Every row gives one point. Each copy is the shape, with its points in the same order, stretched, turned, moved and blurred by noise. Say if it was mirrored as well.

Shape (7 x 3):
[[-1.8  7.2 -0.7]
 [-4.0  0.0  0.7]
 [ 1.1 -1.7  6.5]
 [ 3.4 -0.4  2.0]
 [-2.7 -1.6  3.3]
 [-2.7 -3.6  4.4]
 [ 3.8 -2.4 -2.8]]
Copy 1 (7 x 3):
[[-1.9  6.6  0.6]
 [-2.1 -1.1  4.5]
 [ 5.6 -1.3  6.7]
 [ 4.8 -1.5  2.0]
 [ 0.0 -1.2  6.0]
 [ 1.1 -4.4  7.2]
 [ 3.0 -4.2 -2.6]]
Copy 1 is: only turned
Copy 2 (7 x 3):
[[ 1.3  6.1 -2.9]
 [ 3.3  0.0  1.8]
 [-1.3  2.1  7.3]
 [-4.3  0.8  3.2]
 [ 2.4  0.7  4.5]
 [ 2.2 -1.3  6.3]
 [-5.3 -3.2  0.0]]
Copy 2 is: mirrored
Copy 3:
[[-0.5  7.3  0.7]
 [ 0.8  0.9 -3.0]
 [ 7.2 -2.1  1.9]
 [ 3.1 -1.2  4.5]
 [ 2.7 -0.3 -1.2]
 [ 4.5 -2.9 -1.8]
 [-2.6 -3.8  5.3]]
Copy 3 is: mirrored
Copy 4 (7 x 3):
[[ 0.1  6.0 -2.7]
 [-4.3  0.7  1.0]
 [ 0.2  0.4  8.3]
 [ 2.9 -1.0  3.6]
 [-3.4  0.1  4.8]
 [-4.3 -1.3  6.4]
 [ 2.7 -5.4 -0.5]]
Copy 4 is: only turned

Shape:
[[ 1.4  5.8 -2.7]
 [ 2.3 -5.0  1.8]
 [-3.4 -0.2 -2.2]
 [ 0.3  2.4 -5.4]
 [-0.2 -2.9 -3.0]
 [ 3.3 -0.9  2.7]
 [-8.6  4.9  1.4]
 [ 1.4 -3.8  1.5]]
Copy 1:
[[ 3.4  4.7  0.4]
 [ 1.9 -7.0  1.9]
 [-1.4  0.5 -3.2]
 [ 3.4  2.7 -3.6]
 [ 0.6 -1.9 -3.2]
 [ 2.1 -3.7  5.1]
 [-8.2  5.5  0.4]
 [ 1.3 -5.7  1.4]]
Copy 1 is: only turned
Copy 2:
[[ 3.1  0.2 -6.3]
 [ 1.7  2.4  5.7]
 [-3.6  1.5 -1.4]
 [ 1.7  2.8 -4.1]
 [-1.1  3.8  1.9]
 [ 3.6 -1.6  2.6]
 [-7.0 -5.3 -5.3]
 [ 0.4  1.9  4.9]]
Copy 2 is: mirrored

Shape, 9 rows:
[[-1.6  0.8 -1.2 -4.4]
 [-1.2  5.1 -2.9  5.3]
 [ 4.1 -3.2  3.5  2.7]
 [ 1.5  5.2 -0.4 -0.5]
 [ 1.3 -5.0  2.7  0.8]
 [ 3.0  3.9 -3.8  4.3]
 [-4.5  5.1  1.5 -1.8]
 [ 5.2 -6.2  1.6 -3.3]
 [ 1.8 -2.3  1.6  5.5]]
Copy 1:
[[ 3.4 -1.7 -1.6 -4.2]
 [-1.1  0.6 -2.3  5.2]
 [-3.7 -0.7  6.9 -1.4]
 [ 3.1 -0.8  1.6  1.8]
 [-3.9 -1.9  4.0 -5.0]
 [-0.2  4.1  0.4  4.8]
 [ 3.3 -5.3 -3.1  0.1]
 [ 0.0  0.8  7.0 -7.7]
 [-5.7 -0.4  3.8  0.4]]
Copy 1 is: mirrored
Copy 2, 9 rows:
[[-0.9 -0.2  1.4 -2.8]
 [-6.3  4.1 -5.0  3.7]
 [ 3.9  1.5 -0.5  4.5]
 [-2.3  2.1 -3.5 -2.8]
 [ 3.1 -0.6  2.8  2.9]
 [-3.9  0.4 -5.8  2.3]
 [-3.6  5.5  1.8 -3.3]
 [ 6.9 -4.0  2.8  0.5]
 [ 0.3  2.0 -0.4  5.9]]
Copy 2 is: only turned
Copy 3, 9 rows:
[[ 1.0 -1.9  0.2 -4.4]
 [ 4.5  3.3 -5.9  3.4]
 [-0.2  2.4  5.6  2.4]
 [ 3.8  4.1 -1.1 -2.3]
 [-1.8 -0.8  4.9  1.7]
 [ 7.2  2.8 -2.6  2.4]
 [-0.5  2.7 -3.5 -3.5]
 [ 0.5 -2.7  9.4 -1.7]
 [ 1.5  2.1  1.7  4.7]]
Copy 3 is: only turned
Copy 4, 9 rows:
[[-1.1 -0.8  1.1 -5.3]
 [-7.0  3.8 -0.4  4.9]
 [ 5.7  0.0 -0.9  4.2]
 [-1.0  5.0  0.5 -1.9]
 [ 4.0 -4.3 -0.4  1.9]
 [-3.4  6.0 -4.4  3.2]
 [-3.3  1.9  6.4 -2.8]
 [ 8.6 -3.7 -3.7 -2.8]
 [ 1.9 -1.1 -0.4  7.5]]
Copy 4 is: only turned

Shape, 9 rows:
[[-1.0  0.2 -4.5  1.0]
 [ 1.8  4.6 -0.7  0.1]
 [ 4.0  3.3 -0.4 -1.6]
 [ 0.7  4.5 -2.2  0.6]
 [-0.4 -0.9  3.6  0.7]
 [ 1.8  4.5 -5.0  4.8]
 [ 1.8 -5.6 -4.6  7.6]
 [ 2.7  0.4 -1.7  2.4]
 [ 4.8  0.4  6.1 -3.5]]
Copy 1 (9 x 4):
[[-1.8 -2.6 -4.3  2.9]
 [ 2.4  2.6 -4.7  2.2]
 [ 4.6  2.2 -4.1 -0.5]
 [ 1.8  1.8 -5.2  2.7]
 [ 0.2  1.2  3.5 -0.4]
 [ 1.7 -1.2 -6.5  8.0]
 [-1.0 -8.9  1.9  8.8]
 [ 2.2 -1.7 -1.8  3.7]
 [ 5.3  3.7  2.2 -5.8]]
Copy 1 is: only turned
Copy 2 (9 x 4):
[[ -2.4  -0.4  -5.3  -0.1]
 [ -2.7   2.8  -2.3  -5.2]
 [ -0.4   3.8  -2.3  -5.7]
 [ -3.3   2.0  -3.5  -4.6]
 [  1.0  -1.0   3.5  -0.4]
 [ -6.4  -1.6  -6.4  -6.9]
 [ -0.3 -10.1  -5.1  -1.6]
 [ -0.9  -2.5  -3.0  -4.2]
 [  4.4   3.1   4.5  -4.2]]
Copy 2 is: mirrored
Copy 3 (9 x 4):
[[-4.5  2.4  0.1  1.4]
 [ 2.8  2.8 -1.9  4.0]
 [ 2.9  0.1 -2.0  3.3]
 [ 0.8  3.7 -2.1  4.1]
 [ 2.7  2.0  4.0 -0.8]
 [-1.1  6.0 -5.2  1.5]
 [-5.8  3.2 -0.9 -7.6]
 [-0.1  2.3 -1.5 -1.0]
 [ 7.6 -2.8  2.2  1.4]]
Copy 3 is: mirrored
Copy 4:
[[-1.5  4.1 -1.5 -0.1]
 [ 1.0  5.2  3.1 -0.7]
 [ 3.4  3.4  3.3  0.9]
 [-0.1  6.2  2.0 -0.6]
 [-1.9 -1.6  3.2 -0.8]
 [ 0.6  7.7 -0.5 -4.3]
 [ 0.5 -1.5 -6.7 -6.5]
 [ 1.6  1.9  0.2 -2.4]
 [ 3.5 -3.1  6.4  1.6]]
Copy 4 is: mirrored

Shape:
[[ 3.1 -3.1 -1.7 -1.0 -3.8 -0.2]
 [-8.7 -3.2 -0.8  0.7  4.0  3.4]
 [-1.9 -1.4 -3.0  3.8 -2.1  2.5]
 [ 0.5 -3.9  2.4 -1.1 -4.0  3.6]
 [ 1.6  3.3 -2.9 -1.8 -4.2  0.8]
 [ 2.3 -3.3 -2.8  2.1  1.0 -2.5]
 [-0.3  3.4  4.1  1.8  9.0  3.4]
 [ 1.7  1.8 -3.2 -0.6  3.3  3.6]
 [ 3.1 12.1 -3.1 -2.2  0.0 -0.8]]
Copy 1:
[[ 3.2 -2.0  0.8 -3.0  0.6  0.0]
 [-8.1 -2.6 -3.3 -1.7 -1.4 -0.8]
 [ 0.1 -4.2 -3.4  1.0 -2.7  1.3]
 [-0.3 -1.7  2.5 -3.4 -1.0  3.2]
 [ 4.3  1.9 -3.0 -1.5 -0.2  1.8]
 [ 1.6 -3.8  0.2  0.9  2.1 -3.1]
 [-7.6  2.1  2.0  5.1  7.2  2.6]
 [-1.3 -1.0 -3.6  0.5  5.4  2.5]
 [ 4.7  7.6 -5.3  3.7  4.1  1.3]]
Copy 1 is: only turned
Copy 2 (9 x 6):
[[ 0.4 -1.6 -0.7 -0.1 -6.1 -0.5]
 [-3.8 -3.2 -4.1  1.3  6.7  8.4]
 [-1.1 -4.2 -2.7  5.9 -0.7  3.6]
 [-3.7 -1.9  2.2  1.4 -6.0  4.0]
 [ 0.0  3.7 -2.7  3.3 -4.7 -1.3]
 [ 2.0 -5.1 -1.0  0.5 -0.7 -1.5]
 [ 0.1  1.5  5.0  3.2  9.3  1.8]
 [ 3.9  2.7  0.2  2.4  1.8  2.1]
 [ 3.2 10.8 -1.7  6.0  1.0 -7.0]]
Copy 2 is: only turned
Copy 3 (9 x 6):
[[  3.1  -1.9  -0.2   0.2  -3.1   0.0]
 [-11.0  -0.1  -1.7  -1.2  -2.8   0.3]
 [ -2.8   2.5  -0.9   1.7  -2.0  -1.5]
 [ -0.1  -2.5   2.4   3.4  -2.8   2.0]
 [  3.0   3.8   2.8  -2.7  -1.8   1.0]
 [  0.5  -0.7  -2.7  -1.6  -0.5  -4.2]
 [ -8.2  -0.3   0.9  -1.4   7.6  -1.3]
 [ -2.2   2.9  -2.6  -1.8   3.0   2.6]
 [  2.9   8.4   5.0  -8.0   3.8   0.2]]
Copy 3 is: only turned
Copy 4:
[[ 1.7 -6.3  0.0 -0.7 -3.4  0.2]
 [ 4.7  4.2 -6.0 -6.1  4.6 -2.5]
 [ 5.3 -0.9 -5.6 -0.8 -0.5  1.8]
 [ 2.6 -3.7  0.5 -5.7 -1.8  2.6]
 [-2.9 -2.1 -3.1  1.0 -4.3  2.5]
 [ 4.9 -4.4 -0.6  2.5  0.2 -2.7]
 [ 1.0  5.6  0.3 -0.5  9.2  1.7]
 [-1.8 -1.5 -3.9  0.2  4.1  1.2]
 [-8.7  3.3 -3.0  6.7 -2.0  3.5]]
Copy 4 is: mirrored
